Every row gives one point. Each copy is the shape, with its points in the same order, stretched, turned, moved and blurred by noise. Some copies are also mirrored. Which?
In the rows, 128 means zero.

Shape, 9 rows:
[[109 130 198]
 [ 89 134 109]
 [ 86 157 134]
 [208  79 111]
 [ 95 132 111]
 [100 181 165]
 [ 88 150 108]
 [181 106  86]
 [167 124 143]]
Copy 1 (9 x 3):
[[105 173 184]
 [117 149  97]
 [125 174 107]
 [160  57 181]
 [123 144 104]
 [143 195 138]
 [127 160  89]
 [165  75 139]
 [154 118 173]]
Copy 1 is: only turned
Copy 2 (9 x 3):
[[ 87  52  99]
 [137 116 182]
 [102 102 182]
 [209 174  50]
 [136 109 180]
 [ 66  96 156]
 [125 113 196]
 [195 186 107]
 [138 138  90]]
Copy 2 is: mirrored
Copy 3:
[[ 95 106 184]
 [107 126  90]
 [ 88 141 119]
 [240  91 129]
 [114 126  97]
 [ 86 160 163]
 [101 143  91]
 [214 119 105]
 [173 121 156]]
Copy 3 is: only turned

Shape:
[[106 147 120 175]
 [161 117 156 105]
 [170  97 127 147]
 [199  79 102 165]
 [ 80  90  71 115]
 [140 182 160 140]
 [174 115  53 137]
 [ 99 167 172 162]
 [130  88 112 107]]
Copy 1:
[[149  94 105 148]
 [162 191 127 133]
 [185 181  95 125]
 [231 178  62  86]
 [ 80 118  76  94]
 [158 120 173 157]
 [179 132  89  53]
 [136 108 147 191]
 [132 160  79 113]]
Copy 1 is: mirrored
Copy 2 (9 x 4):
[[115 141 100 195]
 [153 172 152 109]
 [171 166 101 116]
 [208 171  70 111]
 [128  58 129 145]
 [127 192 151 179]
 [217 125  97 161]
 [ 81 170 137 179]
 [153 114 134 106]]
Copy 2 is: mirrored

Shape (14 x 8):
[[125  91 114  92 153 143 108 105]
 [ 59 183 130 187 104 155 148  94]
 [148  78 106 104  87  69 169 135]
 [100 155  98 137 104 175 167  99]
 [133 174 121 188 167  89  93 107]
 [157 170 102 112 184 103 141  47]
 [143  93 144 139 158 139 114  68]
 [106  98 135 127  87 130 102 150]
 [158  99 185 110 162 170  92 110]
 [144  89 111 152  77 174 131 160]
 [103  96 161 171 168 163 181 136]
 [ 89 113 167 201  91 125 103 108]
 [141 117 194 196 100  75 152  92]
 [ 85 131 135 193 117 137 108  76]]
Copy 1:
[[136 147  84 102 130 147  88  90]
 [119 117 178 115 180 195 131 205]
 [142  99  77 183  74  82 151 154]
 [125 116 142 131 194 153 144 155]
 [ 84 201 125 125 123 163  87 170]
 [ 63 168  45  95 174 104 102 140]
 [151 164  59 111 136 150  64 140]
 [178 137 144 131  80 173 117 143]
 [190 181 104  64 128 133  42 123]
 [192 146 157 184 115 158 128 136]
 [141 117 165 143 176 123  57 157]
 [182 145 137 139  89 204  94 210]
 [170 134  92 150  81 120  94 249]
 [138 145 116 128 134 212  97 189]]
Copy 1 is: mirrored
Copy 2:
[[116 104 123  93 104 157 106 111]
 [108 212 149 197 122 154 128  79]
 [ 70 113  32  91 137 101 123 142]
 [ 86 136 127 178  98 186 126  97]
 [179 207 142 174 107 118  72 122]
 [178 152 106 155  29 176 119  83]
 [176 127 121 118 132 157  98  81]
 [ 82 119 133 101 156  96 108 129]
 [190  89 153  91 139 138 138 117]
 [ 82  77 114 149 181 133  92 144]
 [136 153  90 133 203 183 140 146]
 [128 191 132 148 190  90  97  84]
 [169 187  71 142 180  67 142  93]
 [129 192 138 166 145 138  86  61]]
Copy 2 is: only turned
Copy 3, 14 rows:
[[148 130  69  95 168 144 147 135]
 [137  85  76 134 107  17 123 112]
 [188 108  74 121  75 175 152 164]
 [128 134  28 146  96  69 141 123]
 [190  87 130  90 124 110  62  61]
 [227 183  56  80 145 102 131  73]
 [191 117  90 123 205 122 150 101]
 [115  81 107 136 144 131 105 170]
 [132 167 144 123 218 141 150 117]
 [106  86  76 188 104 144 114 139]
 [123  75 108 103 144 111 212  75]
 [157  35 146 166 164  70 108 130]
 [228  79 169 170 129  96 149 120]
 [168  49 100 144 178  56 113 100]]
Copy 3 is: mirrored
